Each row is a point. Each table stands for the endless flat space through its points: a line for two points, a plane for three, and so on. The two share one point or none. Which?
(in the rows, 128 means zero)

First (2 x 3):
[[110 160 125]
 [ 92 157 128]]
Second (2 x 3):
[[116 174 143]
 [107 166 135]]
They share: [ 98 158 127]

First, 2 rows:
[[ 97 126 137 149]
 [117 162 173 129]]
Second, 2 rows:
[[ 98 123 130 158]
 [104 141 154 137]]
They share: [102 135 146 144]

First (3 x 8):
[[103  90 165 141 175 129 175 119]
 [105  98 155 135 165 147 169 135]
 [105 102 137 143 179 153 157 143]]
Second, 2 rows:
[[ 95 114 171 111 167 141 174 151]
 [ 92 118 179 104 173 132 177 152]]
They share: no point

First (3 x 9):
[[115  87  92 167 106 111  92 127 154]
 [106  73 116 154 120 131 120 178 123]
 [105 120  88 150 142  77 141 130 163]]
Second (5 x 9):
[[ 75 130  71 129 135 132  99 152 161]
 [ 91  88  73 135 107 126  96 159 153]
 [115 100 101 167 139 114 126 129 133]
 [ 79 149  97 153 154  94 137 140 159]
 [ 91 134 109 155 153  90 140 127 153]]
They share: no point

First, 3 rows:
[[166 130  93 103 138 126 114 133 113 138 143 120]
 [144  94  89 135 168 110 118 149 143 120  97 128]
 [171 139  93  95 131 125 113 125 108 143 150 114]]
Second:
[[189 103 124 112 133  91  86 145 137 119 114  91]
 [171 115 106 118 147 103 100 137 137 129 112 105]
 [148 127  73  99 141 135 134 129 102 139 150 134]]
They share: [160 121  91 111 146 117 115 133 123 134 127 118]

First:
[[136 156 102  93 147 105  56 139  68  81 136 191 169 165 143  98 128 175]
 [144 166 118  91 117 141  74 139 110  81 160 171 163 113 159 144  92 197]
 [160 139 114 130 102 143 119 143 139 101  96 133 172  99 171 155 106 156]
 [131 158 107 109 149 113  83 160  84  78 105 168 178 152 156 105 120 160]]
Second:
[[156 123 133 147 110 126  82  92 140 106 106 174 163 113 145 148 156 168]
 [186 131 134 145 100  99  92 101 152  95  91 164 172 116 142 152 163 161]
 [ 82 112 110 121 130 192  56  92  90 129 149 189 141 107 157 138 112 184]
 [138 121  69  67 109 141  46 142  79  87 106 141 131  83 120 135  93 168]
 [170 152  90  74 111 115  97 161 108  92 119 132 157 140 174 135 102 167]]
They share: no point

First (4 x 20):
[[118 213 111 159 161 169 186 148 199  77 142 160 161 119 162 129 182 169
  154  90]
 [101 153 122 123 131 137 133 142 170  74 156 107 128 117 145 153 125 169
  122  92]
 [ 56 116 125 120 139 179 152 131 129  85 106 146 141 105 150 141 163 144
   96  85]
 [ 64 125 106 124 154 192 173 120 137 103 105 172 157 107 155 140 191 130
   92  86]]
Second (5 x 20):
[[ 81 168  93 143 134 124 163 123 123  71 145 165 142 127 122 151 151 156
  102 118]
 [ 80 132 100 123 131 159 146 120 176  90 128 144 148 126 144 151 159 138
   97  92]
 [ 41  90  73 137 115 189 131  99 211  82 109 158 142 140 177 126 170 144
  108  50]
 [ 84 111 117 133 163 199 139 162 179  69 141 143 124  75 206 126 177 165
  137  16]
 [ 97 169 104 129 142 132 162 125 132  88 152 142 142 122 128 156 145 157
  106 118]]
They share: [ 93 144 108 122 143 157 151 129 162  92 142 135 142 115 149 151 154 150
 108  91]

First:
[[112 114 146  94 133 103 137 105  99 150 147 140 126 169 139  87  96 154
  115 174  92 135 122  93]
 [117  97 150 106 100 143 149 135  99 127 136 173 145 146 157 116 109 169
   87 140 136 121 164 111]
 [116 110 148 104 121 121 141 121  97 142 137 156 140 161 149  99 106 158
   97 156 112 125 140 103]]
Second:
[[100 136 170  98 140 111 112  98 115 165 125 169 119 145 181 116 122 127
  130 135  86 143 162  79]
 [115  96 130  88 110 101 152 113  95 140 140 124 139 180 131  81  77 167
   85 175 116 118 117  99]]
They share: no point

First:
[[125  84 179 118 209 126 112 137 189 100  84  90  94 111 127 116 137 182
  151 215  73 120 145  98]
 [143 147 183 126 156 148 118 128 179 124 118 103 162 173  98 102 116 115
  129 124  83 110 133 130]
 [184 156 146  95 104 172 173 139 153 136 104 132 101 142  87  97 155  88
  167  91 118 126 127 196]
 [189 171 139  68  78 154 177 116 132 126  66 154  76 150  82 131 157  61
  216 120 104 128  87 231]
 [188  93 159  94 151 183 180 182 171 146  97 129  28  49 120  71 197 147
  135 136 153 120 198 161]
 [174 129 168  73 135 146 146 146 167 130  71 160  64 105 122 119 167 102
  167 166 118 116 150 177]
 [167 100 154 123 167 180 163 176 190 130 119 103  97 102 108  63 159 155
  119 113 130 124 184 134]]
Second, 5 rows:
[[139 126 174 127 103 135 159 160 162 144  88  87 101 122 137 120 171 130
  146 148  85 159 155 156]
 [143 126 155 100 132 153 161 127 170 155 112  98  98 132 128 119 144 140
  170 157  77 157 161 138]
 [164 136 144  79 182 173 141  90 163 125 131 114  89 133  89 119 129 133
  187 149  91 120 137 120]
 [162 131 181  91 163 155 135 113 141  86  77 112  91  98  83 101 163 114
  160 152  90 102 114 164]
 [152 159 163 117 147 155 133 143 147  40  75  86 101 114  71 129 201  98
  124 122 104 108  92 148]]
They share: no point

First (4 x 24):
[[113 139 154 123 171 129 165  79 173  94 181 108 126 129 116 142 178 105
  166 123 119 125 146  97]
 [113 137 152 139 165 128 124  94 162 101 167 103 128 140 116 106 153 115
  152 105 127 132 133 134]
 [115 125 147 130 163 148 117  60 164 115 188 132  95 119 100 104 129 143
  129  90 124 116 136 140]
 [117 135 146 119 167 139 155  61 171 100 189 122 110 115 108 134 160 125
  150 111 115 115 144 107]]
Second (6 x 24):
[[133 191 130 164 172 150  84  94 107 126 154 127  85 115 110  74 135 133
  181 125  65 112 155 207]
 [ 65 152 103  98 184 125 104 131 147 102 212  87 197  89 137  62 153 141
  199 155 126  96 116 123]
 [ 91 168 122 138 171 159 101  83 152 127 202  78 151 109  85  52 115 133
  151 118  83 146  89 126]
 [119 129 156 152 131 155  87  83 125  94 143  86 142 136 129  97 142 186
  135  95 159 129 161 149]
 [147 114 160 142 147  97 121 101 160  71 122 126 107 157 147 132 167 121
  135  74 161 110 163 170]
 [110  93 159 134  93 182 111  41 177 117 150  30 156 130  92  65  78 151
   80  90 107 152 132 121]]
They share: [119 141 141 140 159 128 111  92 156  99 162 102 129 133 116  92 141 127
 143  96 122 128 126 148]

First:
[[181 173 128 157 155  76 138  75 150  80 134 145 155  81  97 133 122 100
  132 147 159 135 159 215]
 [115 136 143  77 138 153 114 118 123  98 126 106 154 169 184 165 172 143
  112 202  79 189 132 145]
 [120 142 158  82 155 145 141 123 130  99 139 136 146 170 186 160 145 125
   91 174 116 150 116 137]
 [129 146 158  92 160 134 149 121 135  98 144 147 142 159 175 157 133 115
   90 161 133 135 118 144]]
Second:
[[106 216 193  79 206 125 141  97 169 101  85 134 115 141 153 131 127 132
  150 193  95 142 134 130]
 [126 156 172  77 166 146 141 125 181 129 130 164 149 123 127 149 102 105
  107 145 149 151 129 158]
 [147 166 145 109 198 141 100 122 155  89 133 148 139 169 143 166 133 150
  157 197  85 161 164 141]
 [136 171 152 126 178  88 134 108  99  59 124 113 114 165 182 154 175 126
  153 210  77 129 158 137]
 [183  76  84 128 112 141 116 128 127 103 203 160 177 130 137 194 128 103
   74 129 166 160 141 202]
 [165 119 124  99 188 185  77 147 185 125 171 189 170 158 112 195  97 140
  140 162 120 182 162 155]]
They share: [142 148 143 107 153 120 138 112 138  95 141 139 142 136 151 156 136 113
 109 163 130 144 138 166]

First (7 x 24):
[[185 103 135  91 185 166  97 153 177  58 105 161 184 142  81 165 126 157
  156 213 175 126 139 187]
 [172 121 139 104 171 146 100 158 105 146  87 166 149 164  47 169 114 178
   90 183  99 109 107 193]
 [132 129 123  59 132 155 144  97 179  13 127 134 238 118 187 148 134 111
  252 131 235 112 121  93]
 [104 133  82 126 117 188 155 152 170  78 144 140 173 138 187 126 134 131
  218 105 220  98 166  93]
 [148 118 144  88 146 109 125 124  67 143  88 140 156 144 104 173  99 143
  121 120 116 119  72 128]
 [131 160 143  91 125 162 147 145 103 144  55 140 185 159 112 171 128 192
  139 143 103  71  93 157]
 [142  98  92 127 150 163 111 153 136 111 154 153 143 143 116 129 124 121
  153 127 178 122 142 127]]
Second, 3 rows:
[[146  96 104  92 162 173 105 155 119 109 101 132 165 171 102 164 118 107
  128 142 176  87  98 115]
 [130 122 103 111 139 180 116 153 133 124 124 123 149 166 110 163 139 122
  141 118 155  82 122 111]
 [150  88 120 112 134 145 133 139  99 121 105 156 181 107 142 108 118 155
  172 130 152 131  98 155]]
They share: [137 110 110 113 135 166 124 147 120 124 118 136 161 141 124 140 132 137
 155 121 152 102 114 129]

First (7 x 24):
[[ 64 133  85 144 142  95 133 145 143 149 163 128 158  98 178 125 126 134
  132 130 158  90 149 161]
 [119 185  92 100 123 130 203 142 159 132 138 151 124 115 129  93 104 178
  113 125 161 124 108 140]
 [ 58 113  92 139 145 100 124 170 119 146 148 141 162  75 182 120 120 128
  128 147 190 104 141 184]
 [ 96 128 102 111  91  86 171 128 171 167 124  84 167 132 171 150 148 155
  137 145 122  69 153 150]
 [ 76  99 117  96 162  74 104 168  65 137 153 146 152 102 169 122 154 187
  154 158 190  82 145 137]
 [ 51 127  58 130 152  81 127 131 105  92 143 133 157  92 159 131 107 153
  115 130 181  79 171 138]
 [102 116 125 140 122  86 186 115 168 149 146 129 134 131 159 138 102 129
  144 155 147 126 138 136]]
Second (7 x 24):
[[111 130 115 135  88 129 192 164 114 198 143 141 163  79 100  98 169 146
  174 152 176  71 108 152]
 [137 124 135  82 112 100 167 151 133 173 152 107 134 133 163 147 166 176
  154 181 162  94 111 195]
 [ 86 122 102 113 156  46 132 137 146 143  81 127 144  69 170  54  97 169
  139 148 139 143 157 146]
 [ 93 164 103 119 129  46 158 168 113 171  87 108 169 106 152  73 124 146
  140 183 135 139 142 153]
 [116 173 104 123  92 115 201 182 105 225 139 117 160 110  88 118 176 122
  179 178 169  81  85 166]
 [ 68 156 135  82 129  87 171 168 114 109 113 124 189 194 200 162 121 128
  107 190 165 119 157 135]
 [154 154 138 129 122 122 216 161 150 175  99 129 174 123  90 154 155 137
  247 190 147  91  35 208]]
They share: no point

First, 7 rows:
[[141  84 107 101 111 107  70 142 124 134 185 181 191  76  86 165 111 133
   79 150 156 159 143 129]
 [ 95 125 116 146 136 170  84 158 157 151 172  81 187  81 137 153 108  62
  126 102 137 175  92  79]
 [137  87 130  85 105 106  61  95 144 106 165 167 169 122 126 126 150 144
  130 135 158 149 165 147]
 [168  70 147  77  98  99 109 104 102 130 152 184 120 152 113 139 123 197
  124 158 201  74 177 147]
 [105 115 155 127 125 193 110 132 156 138 111 122 130 188 160  99 164 111
  204  80 114 130 177 133]
 [ 83 116 104 184 148 217 107 171 122 157 162 113 179 117 147 146  86  42
  133  56  86 175 142  98]
 [158 128  81 165 164 149 124 162 166 144 158 123 175 123 174 171 119  82
  123 123 141 176 173 136]]
Second, 4 rows:
[[ 92  82 120 156 127 156 109 149 157 114 155 123 141 157  90 131 133 135
   98 129 119 151 197  99]
 [137 121 153  88 116 138  88 129 114 165 152 135 177 102 139 162  89 118
  150  96 163 125 128 141]
 [101 139 185 104 150 160 106 169 122 157 142 129 193 120 113 148  65 144
   98  88 145 151 164 137]
 [125 103 135 108 112 144  94 125 124 153 152 129 159 118 123 158 109 120
  140 108 149 127 146 129]]
They share: no point

First:
[[119 118 105  99 118 109 164 163 138 161 120  83 112  88 131 160 141  57
  114  75 120 145 108 119]
 [143  98 119  91 154  96 164 179 104 143 124  82 111 117 127 172 112 108
  111 130 125 139  91 101]
 [103 143 144 109 141 109 113 150 153 139 115  98 128 166  97 117  59  74
  104 129 159 114 102 106]
 [191 138 109  84 173 121 166 123 124 145 126 106 138 143 149 116  82 123
   60 159 111 175 124 114]
 [171 146 121 102 165 135 160 107 140 153 110  88 136 143 139 102  76  87
   40 147 119 171 130 134]
 [167  96  93  77 200  86 156 147  98 155  88  52 129 133 173 150 104  90
   73 154  77 161 133 149]]
Second:
[[149 112 140 105 173 116 174 150 171 121 126 114  90 137 134 135 111  52
  108 103 152 136 117 117]
 [128 131 108  74 141 117 142 175 112 153  97  55 137 101 142 175 113  98
   86 147 133 140  99 107]
 [135 136 144  99 174 106 171 150 170 111 118 108 101 134 136 125  81  63
  106 118 154 137 110  91]
 [130 140 128  89 157 108 157 157 140 131 110  85 122 122 135 140  84  86
   95 135 141 141 103  92]
 [163 114 136 115 143 102 142 156 145 129 124 110 110 127 126 141  99  88
   74 103 142 146 111 131]]
They share: [143 125 122  98 148 113 155 150 129 147 121  91 122 129 125 139  96  92
  90 127 130 146 106 111]

First (5 x 24):
[[130 152 152 156 123 144 122  98 126 100 118 138 116 147  69 156  96  93
  148 126 117 121 161  66]
 [108 120 141 112 143 132 143  63 139  89  98  89 130 165  87  91 104 114
  127 102 163  85 108 103]
 [144 158 137 162 123 128 137  89 113 125 124 149 110 133  99 131  94 106
  171 126 115  95 156  85]
 [100 132 148 101 114 144 163  83 130 103  83 104 152 160  97  90  95  99
  137 106 163  71 121 114]
 [116 127 164 138 146 152 100  84 151  63 114 102 118 170  37 162 104  97
  109 118 135 144 141  53]]
Second:
[[120 162 146 128 136  94 155 150  95 119 117 171 136 153  76  72  92  87
  152  94  99 104 109 121]
 [149 205 146 150 141 154 195  99  83 118  91 103 106 118  87 104 124 100
  132  52 133  97 117  86]
 [133 173 122 165 131 113 170 136  77 112  82 146 135 120  90  86 114 118
  143  85 117 109 121 120]
 [111 158 124 163  97 129 171 103 133 101  88 107 103 135  51 153  67 107
  184 113 164  66 178  86]
 [146 207 141  98 111 186 196  80 125 113 110 122 139 163 115  79 149  78
  153  90  97  76 118  97]
 [126 154 191 128 140 160 130  92 105 125 134 142 131 133 121 117 120  61
  121  94 104 118 115  61]
 [133 203 162  64 134 133 226  89 157 146 158 132 115 215  42 128  55  59
  192  75 130  28 148  92]]
They share: no point

First:
[[118 113 154 103 138 134 167 110 133 164 103 103 137 186 143 105 163 104
  106 119 104 143 133 170]
 [156 140 107  99 156 155 156 154 122 121 114  80 205 134 111  80 202 117
  150 113 122 137 112 181]
 [187 137 108 154 143 134 165 119 149 146  99  88 156 145 117 132 168  74
  140  65 134 172 140 151]
 [190 155  93 170 159 100 145  72 131 183  52 145 103 115 134 192 134 103
  137  60 118 171 149 102]
 [175 161  77 122 176 133 149 135 114 138  84 106 185  89 117 117 181 127
  168  90 118 143 129 149]]
Second (3 x 24):
[[124 150 113 141 172 113 130 140 111 147 108 100 175 130 168 104 160 131
  104 104 107 123 144 153]
 [156 123 130 122 139 131 169 100 137 164  83 110 131 156 127 130 163  94
  130  92 116 160 138 152]
 [164 130 126  98 150 141 198  68 160 193  85 129  98 190  92 164 139  82
  164 100  99 183 120 149]]
They share: [148 131 125 125 149 127 161 108 132 162  90 109 140 152 135 126 160 103
 126  96 112 152 138 152]

First, 5 rows:
[[ 93 133 147  56  95 188  93 181  85 155 110 125 120  53 132 142 130 195
  172 187  95  97 170  78]
 [ 89 121 165  84  95 162 105 167 113 169 110 107 138  75 120 114 106 191
  158 173  99  85 188  94]
 [160 132 144  83 167 108 121 145 101 140  78  96 128  92 176 102 149  95
  128  96 147  99 156 149]
 [126 116 146 100 127 135 123 140 126 166 129 134 135 100 144  97 110 160
  131 145 121 110 163 116]
 [104 146 142  56 111 181  97 182  80 142  95 114 113  56 164 145 142 164
  177 167 111  86 157  92]]
Second, 7 rows:
[[154 140 151  41  79 203  93 174  98 131 142  82 184 166 167 102 152 126
  120 131 171 104  78  83]
 [140 122 182  90 125 121 158 176  79 199 127 113 141  73 152 124  90 152
  113 153 119 113 147 144]
 [106 139 170 118 195 115  61 148 101 177 122 143 127  75 200 147 125 121
  153 129 180  83 140 108]
 [152 128 141 125 154 154 107 172 105 167  91  82 134 124 183 102 140 126
  135 130 162  96 116 113]
 [146 109 150 112 145  69 157 130  57 189  98 155 111  33 134  95 135 199
  141 135 124  73 198  92]
 [122 104 151  27 103 122  94 131  93 152 161 162 171  69 157 140 139 163
  140 156 127 100 160  89]
 [170  98 127 134 157 107 140 159  83 195  74 104 120  81 172  99 148 170
  141 143 135  87 158 111]]
They share: no point

First (6 x 24):
[[ 95 128  93  75  35 131 109 140 113 134 145 176  57 157 149  85 135 196
  136 196 187 108 149 171]
 [ 85 147 137 106  71 153 137 144 100 121 134 171 116 179 144 131 156 161
  108 151 150 131 181 198]
 [ 68 163 188 110 175 128 117 180 107  46 126 145 145 156 140 185 163 131
  100 121  80 130 211 177]
 [178 177 148  95  97  82 158 170 156  90 139 134 125 176 138  63 138 159
  107 149 155 148 119  92]
 [ 56 136 153 107  85 175 115 148  89 120 128 178 119 163 166 148 181 163
  118 143 149 140 186 213]
 [102 147 150 101 103 140 135 139 112 101 180 178  95 186 153 110 160 169
   84 159 152 152 180 176]]
Second:
[[116 144 171 111 123 135 153 164 151  72 138 180 108 144 151 136 191 168
  109 152 142 109 165 145]
 [109 141 154 122 124 167 124 173 116 106 164 160 132 155 150 114 143 129
  114 135 100 138 162 183]
 [ 95 163 162  88  98 119 122 149 116 104 118 162 124 163 148 112 159 163
  124 129 156 140 170 161]]
They share: no point

First (7 x 24):
[[ 86 109 153 106 155  67  77 156 107  93  94 102 146 173  99 141 160  50
  178 120 146  83 157  43]
 [ 29 105 163 118 148  60 135 162 116 124 101  92 176 114 106 143  92 130
  125 145 140  89 201  95]
 [ 87 132 142 110 121 115 141 155 110 106 132 158 153 172 154 151 130  97
  147  95 166  83 154 110]
 [130 151 169 141 135  99 144 148 151 118 112 129 129 175 149 188 145  73
  172 102 162  94  76  45]
 [ 58 146  98 123 109 129 178 141  89 135 123 129 166 146 129 138  89 133
  142  86 162  67 184 171]
 [127 101 147  74 169 110  97 177 137 120  59  92 109 164  70 138 177 110
  149 110 198 113 146 111]
 [138  95 237  64 157 124 154 214 207 111 118 187 118 148 180 188 155 175
   73 129 222 156 111 109]]
Second:
[[ 44 115 185 134 150 111  83 153 159 126  73  90 131 151 133 166 129  80
  152  56 197 122 116  51]
 [ 94 146 139 132 117  75 133 181 153 174  76 104 118 138 133 104 152  33
  193  93 131  96 140 106]
 [ 38 123 178 123 144 130  92 170 198 164  65  92 109 161 150 160 154  91
  162  34 203 111  81  56]
 [ 52 128 141 103 151 135  85 157  91  98  58 159 110 189  83 111 144 108
  110  65 179  55 122  84]
 [ 70 102 179 169 169 114 127 189 153 156  86  44 157 111 142 177 121  65
  202 127 182 133 169  89]
 [ 92 116 171 128 170  82 113 162 132 119 103  65 169 128 117 198 101 107
  147 141 197 125 139  82]
 [ 64 115 199 173 177 116  95 190 148 139  58  68 144 120 125 167 100  51
  183 104 185 114 147  87]]
They share: no point

First:
[[160 153 122 114  95 122 100  66 143 147 116  69 167  93  79 107 118 143
  138 168  67 115 165 163]
 [156 149 108 129  85 108 117  47 144 165 141  51 172 114  85 100 116 131
  143 180  46 138 155 173]
 [162 151 132 115  97 131 101  82 143 138  96  94 153  92  95 109 134 162
  147 150  82 105 161 147]
 [166 157 140 102 105 144  80  88 143 129  82  95 157  71  79 115 124 165
  136 150  91  83 175 149]]
Second (5 x 24):
[[148 158 119 108 107 108 119 101 142 128 104 134 153  48 103 108 137 177
  146 133  97 137 150 132]
 [179 145 147  91  80 116 189 116 133 115 108  83 177  73 116  75 176 169
  148 159  69 149 102 118]
 [135 155 100 131 148  85  42  67 182 148  62 146 123  69  68 122 137 158
  132 100 122 107 209 171]
 [173 181 123  97 116 122 129  98 127 145 132 131 183  43 122  93 152 199
  106 129  69 149 144 154]
 [158 128 132 113 104  89 132  92 173 120  61  90 140  92  78  90 171 142
  159 138 100 122 146 135]]
They share: no point

First (5 x 24):
[[114  93 113  93 141  78  72 156 146 101 148 152 151  90 103  88 123 159
  161 150 126 149 154 161]
 [ 98  69  97 100 150  49  62 121 140 125 150 128 138  78 113  90 126 123
  175 159 131 163 133 166]
 [134 105 119 130 124  97 112 169 148  81 144 110 188  88  69 114 118 125
  157 165 173 135 135 164]
 [134  89 118  81 104 125  87 181 148  65 177 163 158  91 108  86 126 172
  164 127 137 171 175 121]
 [ 94  69 102 110 147  50  67 128 140 113 149 137 155  75 102  86 117 132
  174 156 142 159 136 168]]
Second:
[[144  93 122 109  93 121 111 163 163  26 117 146 157  97  97  84 130 112
  170 162 140 145 119 134]
 [157  65  96  74 114 133 120 141 159 109 179 119 129  41 106  82 177 103
  170 105 117 120 111 119]
 [144  87 122 109 103  89 115 201 133  72 167 136 159 103 111 116 110 150
  178 176 176 183 135 180]
 [128 106 110  81 130 117  77 150 152  85 162 113 158  96  92  96 136 127
  158 157 138 156 159 141]]
They share: no point
